Rows are points. The points of each table are mixes of a few directions, plus a little noise. How many directions does each table use, and how many do they share? Where both have some left over, give the other angles between the two spaces (their principal angles), to ten degrees, smallest first.

First:
[[  0   1   0]
 [ 36 -20  25]
 [ 11  -6   9]
 [-77  45 -57]
 [ 31 -19  22]]
Second, 5 rows:
[[-10   0  54]
 [-19  10  -4]
 [-55  28   4]
 [ 47 -19 -62]
 [ 38 -20   6]]
Directions: first 1, second 2, shared 1

First, 7 rows:
[[-63 -14 -17  62  26  14 -14 -24]
 [ 10  19  12   8 -12 -15 -32 -10]
 [ 22   9 -15 -11 -26 -12 -52  27]
 [-50 -20  -7  37  31  19  29 -24]
 [ 66   3  50 -83   2  -2 109  -2]
 [ 18  21  24  -1 -11 -15 -12 -17]
 [ -2 -20 -45 -13 -10  10 -28  50]]
Second (7 x 8):
[[-13  23  65  33 -42 -15  20  -4]
 [ -1   1   4   2  -2  -1   1   0]
 [ 13 -22 -64 -32  41  15 -20   4]
 [ 18 -30 -86 -43  56  19 -27   4]
 [ 11 -18 -52 -26  34  12 -16   3]
 [-20  34  98  50 -63 -22  31  -5]
 [ -7  12  34  17 -22  -8  11  -2]]
Directions: first 3, second 1, shared 0; angles 50

First:
[[ 11  -5   3  -9 -20 -39  -5  26 -49 -24  -4]
 [  8 -48 -80 -47  57 -50  -8 -45  21  33  29]
 [ -4  -4 -19 -44 -26  -8  -5  12  32 -21 -19]
 [  4  -6  -3   6  43   7   8  -7  15  13  34]
 [ -2 -12 -18  35  37  -1  -3 -51 -21  51  10]
 [  9 -25 -37 -29  33 -33  -2  -9   6   6  25]
 [  8  -6   2  21   4 -27  -4  -3 -56   8   6]
 [-18  11   1  32 -29  30  -8 -43   1  33 -46]
 [-13  40  45 -50 -98  42   4  75  66 -81 -56]
 [ -8  21  29   7 -32  29   3  17  15 -16 -22]
 [  5  34  79  77  33  48  21  28 -29  -1  42]]
Second (10 x 11):
[[-48  17  33  12   7  19  -2   2  24 -49 -19]
 [ 20  21  10  30 -24  39  45  28  10   2  20]
 [ 20 -24 -16 -19  63 -54  16  33 -26 -28  72]
 [ -6   1   1  23  27  28  -4 -35  19  38   3]
 [-12  13  34   0 -17   9 -22   9  -3 -15 -26]
 [ -2  -5 -59 -26 -46  38   8 -47  76  47 -44]
 [-29  19  20  13  -8  26  25  19  27 -47  -3]
 [ 25 -28 -55   3  -8 -66  22   0 -74   6  20]
 [ 48 -16  24 -23  -8 -36 -99 -26 -73  86 -36]
 [-15   2   6 -12  13  -3  10  20  20 -40  12]]
Directions: first 4, second 6, shared 4

First:
[[-10  17  -2  25  17  -4 -14  17 -19  20 -13  41  28   4]
 [-41  -7 -15  13  -4 -27 -16  -8 -18   6   5  -2  -6 -26]
 [-29   3   2  29 -10  37  -7 -22  -8   3  -3  32  -3   2]
 [-51   3   6  21 -12 -34  25   9   1  22 -87   5 -16  13]
 [ 40 -23  17 -72  34  -3  22  13  25 -12  45 -84 -29  12]
 [ 88 -27 -20  62 -48  98 -29  20  10 -15  74   4  35  82]
 [  0  -1  -5 -66  38 -83   2  11  -3  -4  20 -52  -9 -53]
 [  7  32  47 -35  -6  53  57 -43  39 -19 -73  39 -29   3]
 [-25  13  12 -14  41  16 -12 -12 -16   9  25  21   1 -22]
 [ 19 -11 -44  36 -48 -53 -27  16 -12  -9   9  -4  29 -14]]
Second:
[[ 10  -9  21 -42  56  53 -30 -26  40  47   4   3  20  26]
 [-73  -1 -66  13 -44  -3  89  38   4   0  43  35 -16  20]
 [ 12  18 -60  -9 -18 -51  68  35  -7 -34  21 -21   2 -48]
 [-35  -2 -27  -6   9  57  17  -9  39  47   8  50  23  36]
 [ 27   3  42  47 -35 -46 -46  -5 -51 -47 -38 -20 -19 -25]
 [ 19  -2  29   0  20  24 -44 -24   8  17 -22   6  14   8]
 [ 11  -3  18   8 -30 -85  16  34 -57 -68  16 -65 -51 -37]
 [ 14   0  13 -13  33  45 -33 -28  29  36 -16  19  28  16]
 [ 18 -14  54 -24  42  27 -55 -26  10  22  -7 -17  -1  20]
 [ -7   4 -31 -23  18  23  27   2  30  24  15  13  18   5]
 [  4   6  10  51 -50 -44 -10   8 -45 -44 -24  -2 -17 -22]]
Directions: first 6, second 4, shared 1; angles 30, 50, 90

First (10 x 20):
[[ -8 -44  -2  14 -36  16  41  -5  31  -3 -12   3 -12 -44  13 -35  23  14
    0  -8]
 [ 31  23  29  -3   0 -32 -68 -18 -10 -48  23 -32  45  20  10  29   7   2
   44  -5]
 [ 21 -20 -82  35  33  -2 -58   0  32  85   2  59  -4  75  20 -44 -12 -14
   49   3]
 [-63  50  28 -31 -24 -24  55  -8 -74 -32  -7 -21 -20 -67 -46   9 -36 -11
  -56  28]
 [ 25  -3 -44  55  -3   0 -80 -13  22  30 -23  52  26  53  24 -21  -5   9
   54  17]
 [ -4  56  27 -25  19 -43 -12 -24 -44   7  -5  11  16  -5   8 -15  -3 -26
  -24  48]
 [-19  16  20 -24   9   8  46  11 -20   1  -7  -4 -18 -21 -13  10  -4  -6
  -49   9]
 [ 30 -40 -37   0  27 -12 -27  -2  42  39  36   0   0  38  25 -31  18 -13
   49 -28]
 [ -2   0  76 -34  -1  50  83  33   2 -49 -17 -37 -13 -41 -11  60  25  20
  -80 -14]
 [-13 -38 -15  14 -25  37  21  26  19 -30  10 -30 -18  -9 -30  37 -12  26
   13 -50]]
Second:
[[-14   0  -1  46 -69  -3 -25 -32  -3 -30 -35  18  21 -36  13 -21   0  23
   27  19]
 [  3  49  -1 -31  92 -60  -3  21 -52  39   4  38   0  23 -46 -32 -33 -35
  -33  79]
 [  5 -23  -9  26 -36  31 -15  -4  26 -15  -7  -6   5   5  16  19   8  20
   24 -33]
 [ -8  52  27   8 -12 -75 -29 -46 -50 -10 -30  39  38 -44   5 -71  -1 -15
    1  96]
 [  4 -28  13 -36   2  30  41   9  28   0  34 -47 -23   0  20  30  26  -5
  -14 -64]
 [-38 -49 -54  16 -10  77  58  60  21   6   4 -15 -60   8 -61  56 -43  28
  -17 -68]
 [-15 -13 -24 -28  52  23  49  51  -3  28  23 -12 -44  22 -50  30 -29  -8
  -35 -25]
 [ 13 -21 -11  44 -47  31 -42 -13  32 -19 -17   3  19  13  28  17  12  28
   41 -28]
 [ 14  -3  19  -2 -20   0 -12 -23  15 -12   4 -14  15  -5  36   0  28   0
   14 -14]
 [ 36  36  43 -44  50 -55 -22 -24 -14  14  22  -4  29  12  37 -27  32 -36
   -7  36]]
Directions: first 6, second 4, shared 3; angles 30

First, 8 rows:
[[-11  -2 -12   2 -51  -7  23 -17  17  11 -30  -5   0   6 -53  23  -7  -6
   32 -22  39 -26 -28 -25   7 -26   1  26  11 -48  21   6]
 [ 10 -16  -1 -21 -11 -14  -2  -1  16  38 -19   8  22   4  26  -8  30   8
   22   9  38 -14  14   2  29  17  -5  39  -1 -30   3   9]
 [-27  29 -11  29   5  10  15  22 -21 -30  12   1 -16  26 -35  17  -2  -7
  -24   0 -36   8 -18   2 -22   3  17 -24  11  14  11 -16]
 [-38  11 -41  -8 -51   9   6 -20  27  16 -41  -1   9  13  -4  14 -11 -20
  -12  19 -13   0  -9  11   2  -6  60  48   9 -70  15 -48]
 [ 19  -5  19   0  39  11 -21  -4 -13 -24  30  -6 -12 -27  25 -16 -24   3
  -21   0 -30  21  14   7 -18  -6 -13 -40 -13  51 -22   5]
 [  8 -12   1 -12  -9   5 -11 -26  14   0  -6  -8  -1 -26  10  -5 -28  -5
    1  -3   1   4   3  -2  -3 -20   4   3  -7  -7  -8  -4]
 [ -2  -1  -3  -1 -17 -24  22  26   2  36 -18  15  20  37 -14   9  59  12
   35  -1  53 -29  -4 -10  33  29 -17  37  12 -31  21  22]
 [ 41  -5  48  10  96  12 -33  20 -42 -47  72  -4 -22 -34  46 -32 -17  16
  -35  -1 -52  35  29  13 -29  10 -47 -89 -21 121 -40  27]]
Second:
[[  4 -20 -12  -3  -2  17 -17 -26   1  -2  -9   6  29 -22  35 -18 -41  -9
  -24   7 -35  10  24  12  -3  -7   4  -1  -3 -18 -16 -21]
 [ 51   7 -36  23   6 -46  -4  -8 -27  10 -20 -11  75  21  29 -28  -9  15
   -2 -13 -20 -26 -22   8  13 -10 -29 -36  -3 -16  39   2]
 [-23  11  31 -30  12   9   3  20  27   8  21 -11 -68  -7 -13  25  49   7
   24  14  42  11  -4  -6   0   6  19  26 -13  26 -13  11]
 [  5 -23 -15  40 -15   5  22  -2 -32  -8 -12  24  57  17 -32   0 -26   4
    3 -32 -15 -29   4 -19   6  -6 -55 -19  19 -32   5  16]
 [-34  44 -30 -20  21  18 -11  -7  28 -14  13 -48 -50  -9  20  31   3   5
  -20  35 -52  21 -34  22 -31 -40  68  -9 -34   4   1 -55]
 [ 24 -12  21  19   1 -31  33  35 -22  20   3  16  22  32 -45   9  55  27
   57 -35  70 -46 -12 -35  30  17 -77  -2  12   2  19  66]
 [ -3   1  20  13 -25  -4   2   3 -10 -14  -6  26 -10   8 -29 -14 -17 -29
  -18  -8  14  18  10  -1  -3  30  16   8  31  16   4   6]
 [-25  -8  23 -41   3  32 -28 -16  35  -1  11   0 -53 -40  33  -4 -12 -21
  -22  32  -3  43  33  18 -12   9  53  32 -10  18 -38 -25]]
Directions: first 4, second 5, shared 2; angles 70, 90

First:
[[   9   -8  -32   -4   14   59  -59  -24  -49   11  -62   11   35  -20
    11  -32   35   -3   41  -67  -22   -4   12    0   31   27  -54   12
    24   -3   18  -50]
 [  -9    3   25    5  -12  -43   42   18   33   -6   41  -11  -26   14
    -6   23  -24   -2  -31   50   11    7   -9    4  -19  -21   37   -7
   -18    5  -12   38]
 [  49   22  -45  -30   34   24  -10   -2    7  -13   20   69   11   -2
   -42   19   -1   33   15  -27   57  -47   35  -58  -32   17    4   -6
    13    2    2  -27]
 [ -62  -37   38   39  -34   15  -36  -15  -49   27  -81  -89   15  -13
    70  -54   31  -48   14  -19 -101   62  -41   82   72    1  -52   19
    -1   -8   10   -5]
 [ -39  -10   54   25  -34  -61   50   20   33    2   33  -55  -35   16
    19   13  -25  -22  -42   71  -23   35  -32   42   -1  -32   38   -5
   -28    3  -16   57]
 [  22   20    2  -15    7  -36   44   19   48  -17   66   34  -24   15
   -36   40  -31   21  -28   42   53  -24   12  -36  -46  -14   49  -13
   -11    7  -14   27]
 [  18    3  -27  -11   16   34  -30  -12  -21    1  -22   26   20  -10
    -8   -9   16   10   24  -39    7  -16   15  -18    5   17  -24    4
    15   -3    9  -31]
 [ -36  -12   41   23  -27  -40   30   11   16    4   10  -50  -22    9
    22    0  -13  -19  -27   46  -30   32  -27   38    9  -22   19    0
   -19    0   -9   38]
 [  44   27  -26  -28   24  -13   26   11   38  -20   59   64  -11   10
   -49   39  -23   36  -12   16   73  -44   29  -61  -52   -1   39  -13
     0    5   -8    5]
 [   5  -11  -30   -2   12   59  -59  -24  -52   11  -66    3   37  -19
    16  -35   36   -5   42  -70  -28    0    9    5   36   28  -57   12
    23   -4   19  -51]]
Second:
[[-50 -39  17  -7 -62 -73  27  41  66  50 100  -6 -98  45 -35 119 -62 -44
   -9  87   4  93 -13 -15 -50 -70  46   7 -21  55 -47  60]
 [-48 -32  27  -3 -61 -63  19  32  46  34  71 -27 -71  34 -19  76 -36 -39
  -12  59 -33  82 -30  17 -24 -68  26   2  -9  35 -33  50]
 [ 37  22 -25   1  46  45 -12 -22 -27 -18 -44  30  43 -23   7 -41  16  28
   11 -35  42 -59  30 -28   6  53 -10   2   2 -18  22 -35]
 [ 20  22   0   5  26  36 -15 -23 -42 -32 -61 -13  59 -25  27 -79  46  22
    1 -55 -30 -47  -8  29  40  29 -35  -9  17 -38  27 -33]
 [  2   8   8   2   2  10  -6  -8 -18 -14 -25 -17  24 -10  14 -38  24   6
   -2 -26 -31 -11 -14  27  25   3 -19  -6  10 -19  10 -11]
 [ -2  -5  -4  -2  -3  -8   5   6  14   9  18  10 -16   7  -8  26 -16  -4
    2  18  19  10   7 -16 -15  -3  12   4  -6  12  -7   7]
 [ 25  14 -18   1  32  30  -7 -14 -17 -12 -29  21  28 -14   5 -25  10  19
    8 -22  31 -39  22 -20   2  36  -6   1   1 -11  14 -23]
 [ 14  12  -5   2  18  23  -8 -12 -20 -15 -31   2  30 -13  10 -36  18  13
    3 -26   0 -29   4   4  15  22 -14  -3   6 -17  13 -19]]
Directions: first 2, second 2, shared 0; angles 30, 40

First:
[[   0   -3    0  -11    1    3    1  -10   -2    4    0   -2   -2   -5
     7    0    2    4    3  -11    0   10   -1    5   -1   -2   16    1
     6    4    2   -3]
 [  -1  -11    3  -28    1    6    5  -26   -3   10   -2   -6   -6  -13
    22    0    7   13   11  -29    0   28   -4   15   -4   -6   46    2
    17   13    3   -8]
 [   1   16   -4   42   -2   -8   -7   38    3  -16    3    8    8   18
   -33    0   -9  -18  -16   42   -1  -40    6  -21    4    7  -65   -4
   -24  -19   -5   12]
 [   1   23   -6   56   -3  -12  -10   53    4  -21    3   11   12   26
   -44   -2  -13  -25  -21   57    0  -55    8  -28    7   11  -90   -6
   -33  -25   -7   18]
 [   0    9   -2   22   -1   -4   -4   21    2   -8    1    4    5   11
   -18    0   -5  -10   -9   23    0  -22    3  -12    3    4  -36   -3
   -13  -11   -2    7]
 [  -1  -14    4  -34    2    7    7  -32   -3   12   -2   -7   -7  -15
    27    1    8   15   13  -34    0   33   -5   18   -4   -6   54    3
    20   15    4  -10]
 [   0  -19    4  -47    2   10    8  -44   -5   18   -2  -10  -10  -20
    37    0   11   21   18  -47    0   46   -7   24   -5   -8   74    6
    28   21    6  -13]
 [  -1  -26    7  -68    3   15   11  -62   -6   25   -3  -14  -14  -30
    53    1   16   30   26  -67   -1   66   -9   34   -7  -12  107    7
    38   30    8  -19]
 [   2   30   -8   76   -4  -15  -13   70    7  -29    4   15   16   34
   -60   -1  -18  -33  -28   77    0  -74   10  -38    8   14 -121   -8
   -44  -33  -10   22]
 [  -1   -4    1   -9    1    2    2   -9    0    3   -1   -2   -2   -5
     8   -1    3    3    3   -9    0   10    0    5   -1   -3   15    1
     5    4    1   -3]]
Second (11 x 32):
[[-10 -19   5  39  12  -8   5  28  -6   4  10   9  27  33 -25   8  -6  -2
   -6  28 -11 -43   1 -24  33  23 -77 -15 -21  -4  -7   7]
 [ -6  -1  22  -4  13   4  26  15  -9   7 -27 -21   0  -3   0  -9  13  10
   30  10  19  17   4  -1   6 -39   3  -1  35  -4  14 -32]
 [ 29  77 -25 -19 -35   7 -31   1  26 -40 -17  -1 -53 -46   1 -17  -5 -32
  -19   6  25  27   7  21 -76 -38  67  29   1 -20   7  12]
 [  8  19 -13   8 -12  -3 -17   4   9 -14   6  10  -9  -3  -8   0  -7 -14
  -18   8   0 -10   2   0 -16   8  -3   6 -17  -7  -5  16]
 [-14 -34  34 -31  24   9  45 -12 -19  31 -28 -30   8  -5  25  -4  22  34
   51 -22  13  44  -3   9  24 -38  36  -7  57  15  17 -49]
 [  6  15 -25  32 -13 -10 -32  12  11 -20  28  26   4  14 -23   7 -19 -23
  -41  20 -16 -44   0 -13  -5  41 -47  -1 -50 -11 -17  40]
 [-11 -32  26 -36  19   8  33 -24 -16  28 -18 -23   4  -9  29  -1  19  31
   40 -31   7  43  -4  13  18 -25  45  -4  46  18  13 -36]
 [ -8 -34  -3   3   7  -3  -3 -17  -6  14  24  12  19  17   6  12  -4  10
   -9 -16 -22 -14  -7  -4  25  38 -16  -9 -17  14 -10  14]
 [ 16  32 -33   6 -26  -3 -43  -9  20 -26  25  24 -17  -9  -6   3 -18 -26
  -43  -2 -11 -18  -1   4 -34  30   8  11 -43  -7 -14  42]
 [-26 -57  42   6  39  -1  52  14 -28  38 -17 -23  37  29   1   3  18  35
   48   4   1   3  -3 -14  62 -15 -40 -22  38  12  11 -45]
 [ 16  34 -28  -3 -25   0 -35 -11  18 -23  15  17 -23 -17  -1  -1 -12 -22
  -33  -4  -4  -3   1   9 -38  14  24  14 -28  -7  -8  31]]
Directions: first 1, second 3, shared 1

First, 11 rows:
[[-10   4  -3 -21   7 -13  11 -18  13 -15 -14 -19  24 -10   1 -43   1  34
  -31  -1  20   8 -26   8  24 -14   0 -16   2  30   9  18]
 [ 22 -16 -36   6   6  26  -3  19 -10  39  49  22   2   8 -12  34   7 -12
    6 -30 -13  38  27 -13 -38   2 -27  13  16 -30   6 -18]
 [ -4  15 -29 -25   0  23  15   8  13  21   6  12  34   3  -8 -11   0  -4
  -29 -17  11  11 -22  14 -22   3 -47 -20  30 -26  -5  -5]
 [ 30 -56   7  34  20 -36 -22 -17 -24 -11  40 -28 -42  -9   3   9  15  50
   28 -11 -17  53  53 -45  35 -35  70  46 -46  68  44  16]
 [-41  37  62 -15 -12 -41   8 -34  17 -66 -87 -35   3 -14  20 -62 -13  16
  -21  54  27 -72 -55  28  60   2  38 -31 -21  45 -15  30]
 [ 24 -32 -25   6  15  -2  -6  -3  -8  17  44  -4  -3  -3  -8   7  12  29
    0 -27  -6  53  26 -25  -1 -19   6  20  -7  20  28   2]
 [-16  37 -24 -31 -10  36  19  17  20  23 -13  25  40   8  -6  -4  -8 -33
  -28  -7  12 -20 -37  32 -39  23 -69 -34  44 -57 -27 -14]
 [-31  47 -24 -54  -8  26  31   1  33   8 -34  11  66  -1  -7 -43 -10  -9
  -60  -5  31 -21 -67  45 -19  14 -75 -53  48 -37 -24   0]
 [ 38 -43 -44  11  19  12  -8   7 -14  37  71   7  -4   0 -14  26  15  23
    7 -44 -14  76  43 -33 -21 -20  -5  30   2   6  32  -6]
 [ -2  -6  68  51 -16 -27 -28   3 -25 -36 -30  -6 -71   7  19  41  -8 -37
   69  47 -26 -59  37 -16  23  15  77  30 -48   9 -15  -5]
 [ -8  13  49  36 -20  -2 -18  17 -16 -15 -29  13 -50  13  15  47 -12 -61
   55  41 -23 -66  22   1  -8  29  33  14 -20 -31 -31 -16]]
Second:
[[-10  60 -14   3   9   2 -16  21 -16   5  40 -15 -58  -2  31  20  -2  -5
   47  15 -32   0   2  19 -62 -16  13  32 -42  19  20   6]
 [-35 -42   4   2  61 -55  14 -14  10   2 -33   9  34  12  16 -12  14 -28
    1   7  20  19  16 -25  65  24 -24 -15  49   8 -26 -13]
 [ 66  14   0 -15 -53  45   4  16  -4 -41  30   6 -13 -43 -27   0 -11  10
  -20   7  -7 -35   8  20 -52  -7  22  21 -50  -5  20  28]
 [ 59 -21   3 -16  19  33  20  14   9 -64  44  17  21 -59   6 -18  -2 -38
  -35  40  29 -26  55 -12 -22  42  27  -1  -2 -19  27   4]
 [ 56   5   9 -11 -27  22   7  17 -10 -34  46  13 -17 -47 -13   5 -13 -11
  -18  19  11 -27   4   6 -37  -5  18  15 -53  -6  12  21]
 [ -1  26 -40 -15 -24   0   3  15  -1  30 -12  11  -5  14 -26  23   5  12
   24 -39 -46  10 -22  36 -42 -22 -59  29  -4   0 -18  14]
 [-59 -39  17  17  13 -51  -3 -31   4  48 -63  -2  27  50  -7  -4   6  16
   -2 -28  18  29 -36 -21  86 -11 -26 -33  43   4 -41 -19]
 [-24  34 -40  -2 -32  30 -13   2   9  48 -35  -9   5  46 -19  11   7  38
   20 -50 -51  17 -22  31 -35 -17 -37   8  33 -10  -1  -7]
 [-66 -72  35  19  57 -80  11 -31  -3  56 -27  21  41  37   8  -2   2 -31
  -23  -6  70  43 -35 -54 121   4 -38 -57  49 -14 -59 -34]
 [-34  53   3  26 -10  55 -36  -5  -1  28  18 -40 -34  38  37   0  -7  33
   19   5 -10   7  -4  -5 -33  -5  61 -17   8 -10  45 -32]
 [ 46 -16  21  -7 -10  -3  10  -4   5 -77 -11  -8  -1 -46  -7 -23   1   5
   -9  31  -2 -40  36   3   8  12  46  21 -30  29  18  30]]
Directions: first 3, second 6, shared 1; angles 60, 90

First, 8 rows:
[[   5   19   -2  -34    5   10   31   -3   10  -19   20   -3   -4  -18
     8  -16  -22  -42    9  -10    2    3   17    6   -5   13   43   17
    24   18    4   11]
 [  14   55   -4  -89   13   29   85   -6   29  -52   58   -9  -12  -51
    24  -48  -62 -114   26  -29    6    6   48   16  -11   36  121   44
    67   52   13   33]
 [   0    1    0    0   -1    1    1   -1    1   -1    1   -1    1   -1
    -1   -1   -1   -2    1    0    0    0    1    0    0    0    1    0
     1    1    0    1]
 [ -14  -49    3   81  -12  -26  -78    6  -26   47  -54    7   11   47
   -22   44   55  102  -24   27   -5   -7  -43  -14    9  -33 -109  -41
   -61  -48  -11  -29]
 [   0    0    0    0    0   -1    0    0    0    1   -1   -1    1    1
    -1    0    1    0   -1    0    1    0    0    0    0    0    0    0
    -1   -1   -1    1]
 [  -4  -13    2   21   -3   -7  -20    1   -7   12  -14    3    2   12
    -6   11   14   28   -6    6   -1   -1  -11   -4    3   -9  -29  -10
   -16  -13   -3   -8]
 [   9   33   -2  -53    6   16   53   -4   17  -31   34   -5   -7  -31
    14  -30  -36  -69   16  -17    3    4   29    9   -6   22   72   26
    40   31    8   19]
 [ -11  -45    2   76  -11  -25  -71    5  -24   42  -48    6   10   42
   -20   41   51   95  -22   25   -6   -5  -40  -13   10  -29 -100  -36
   -55  -44  -10  -27]]
Second (9 x 32):
[[ -14   -3    5   30   -8  -13  -18    0    0    7  -27   -8  -14   20
     9   31   34   21   15    5  -15   15   -7  -28  -10  -19  -40   29
    -1  -16   38  -39]
 [  17   -4   -6  -27   10   13   12    1   -5   -2   29   13   20  -20
   -16  -35  -37  -13  -22   -3   20  -21    3   35   14   20   37  -46
    -9   14  -51   49]
 [ -15   13    6   13   -7   -8    2   -2    9   -6  -19  -12  -22   11
    20   27   26   -7   27   -2  -19   22    5  -33  -16  -13  -16   53
    20   -5   53  -43]
 [  26    4  -10  -52   14   22   30    0   -2  -11   48   16   26  -36
   -18  -55  -60  -34  -27   -8   28  -27   13   51   18   32   68  -55
    -3   27  -69   72]
 [ -12  -33    3   61  -10  -21  -56    4  -16   32  -41    3    4   36
   -13   37   46   74  -12   19   -8    0  -30  -17    3  -26  -82  -18
   -40  -35    2  -30]
 [   7   29   -1  -45    6   14   44   -3   16  -27   28   -5   -8  -25
    14  -24  -30  -59   14  -14    2    5   24    6   -6   18   61   25
    35   26    9   15]
 [ -16   32    7   -9   -5   -2   27   -5   20  -22   -8  -19  -32    1
    32   21   17  -39   42  -10  -22   29   19  -37  -23   -8   13   79
    44    8   71  -45]
 [  -5   28    4  -23    0    4   32   -4   17  -22    7  -12  -20   -9
    23    2   -3  -45   28  -11  -11   17   19  -17  -15    3   31   53
    38   15   42  -19]
 [  12  -65   -8   54    1  -11  -72    9  -38   52  -16   27   44   23
   -51   -3    8  102  -64   26   24  -40  -46   40   34   -7  -72 -119
   -86  -34  -95   42]]
Directions: first 1, second 2, shared 1

First, 11 rows:
[[ -1   0   0   0   1   1   1   0   0   0   1  -1   1   0  -1  -1  -1   0
    0   0  -1   1   1   0  -1   1   0   1   0   0   0   1]
 [ 16   9 -12   2 -18  -8  -6  -7  -4   2 -28  15 -28   5  17  18  12  -8
    7   3  18 -22 -12 -13  10 -27   4 -10   2 -21   5 -43]
 [ 25  14 -19   4 -28 -11  -9 -10  -6   5 -44  23 -41   9  26  28  18 -13
   12   4  27 -34 -19 -21  15 -41   7 -17   3 -33   8 -67]
 [-19 -11  15  -3  22   9   7   8   5  -4  34 -18  33  -7 -21 -22 -15  10
   -9  -4 -21  27  14  17 -12  32  -6  14  -2  26  -6  52]
 [-40 -22  31  -6  45  18  14  16  10  -7  70 -37  67 -14 -41 -45 -30  20
  -19  -7 -43  54  30  33 -24  66 -12  27  -4  53 -12 105]
 [ 19  11 -15   2 -22  -9  -7  -8  -5   4 -34  18 -32   7  20  22  14 -10
    9   4  21 -26 -15 -16  11 -32   5 -13   2 -25   6 -51]
 [ -9  -5   7  -1  11   4   4   4   3  -2  16  -8  16  -4 -10 -10  -7   4
   -5  -2 -10  13   7   8  -6  16  -2   6  -1  12  -3  24]
 [ 13   7 -10   2 -15  -6  -5  -5  -4   2 -23  12 -22   5  13  14  10  -6
    6   2  14 -17 -10 -11   8 -22   4  -9   2 -17   4 -34]
 [-33 -17  25  -4  36  14  11  13   8  -6  56 -30  53 -12 -34 -36 -24  16
  -16  -5 -35  44  24  27 -19  52  -9  22  -4  43 -10  86]
 [ 25  14 -20   3 -28 -12  -9 -11  -6   5 -44  24 -42   9  26  29  18 -13
   12   5  27 -35 -19 -21  15 -41   8 -17   3 -34   8 -67]
 [  3   2  -3   0  -3  -1  -1   0  -1   1  -5   3  -5   1   3   3   3  -2
    2   0   4  -4  -3  -3   2  -5   1  -2   0  -4   1  -9]]
Second, 9 rows:
[[   1    0   -1   -1   -2    0    0   -1    1    0   -1    1    0    0
     0    0    0    0    0    0    0   -1    0    0    1    0   -1    0
     0    0    0    0]
 [ -13  -15   26    8   30   14   22    8   -4   13   25   -9    1    1
     3  -12    9    5   10   10   -9   28   -7    4    5   13    6   13
    -7   11    8   19]
 [   6    7  -12   -3  -15   -6  -10   -4    2   -6  -11    4    0    0
    -1    6   -5   -2   -5   -5    5  -14    3   -1   -2   -8   -2   -7
     3   -5   -4   -9]
 [  -4   -5    8    3   10    4    6    3   -1    5    8   -2    0   -1
     0   -4    3    1    4    3   -4    9   -3    1    1    5    2    4
    -2    3    3    6]
 [   4    4   -8   -3   -9   -4   -6   -2    1   -3   -7    3   -1    0
     0    4   -3   -2   -3   -3    2   -8    3   -1   -1   -4   -1   -4
     2   -3   -2   -6]
 [  55   57 -103  -28 -121  -55  -87  -33   14  -50 -101   35   -3   -4
    -9   47  -36  -16  -42  -42   33 -114   30  -13  -18  -56  -22  -52
    26  -44  -30  -74]
 [ -17  -19   34    9   39   18   29   11   -4   16   34  -11    0    2
     3  -15   12    5   14   14  -11   38  -10    4    5   19    7   17
    -8   15   10   25]
 [ -19  -20   34   10   42   18   30   11   -5   17   35  -12    0    0
     3  -17   12    5   14   14  -11   39  -10    4    6   19    8   17
    -9   16   10   25]
 [ -11  -12   21    7   24   11   18    7   -3   10   20   -7    1    1
     2  -10    7    3   10    9   -8   23   -5    3    4   12    5   10
    -7    9    6   15]]
Directions: first 1, second 1, shared 0; angles 50
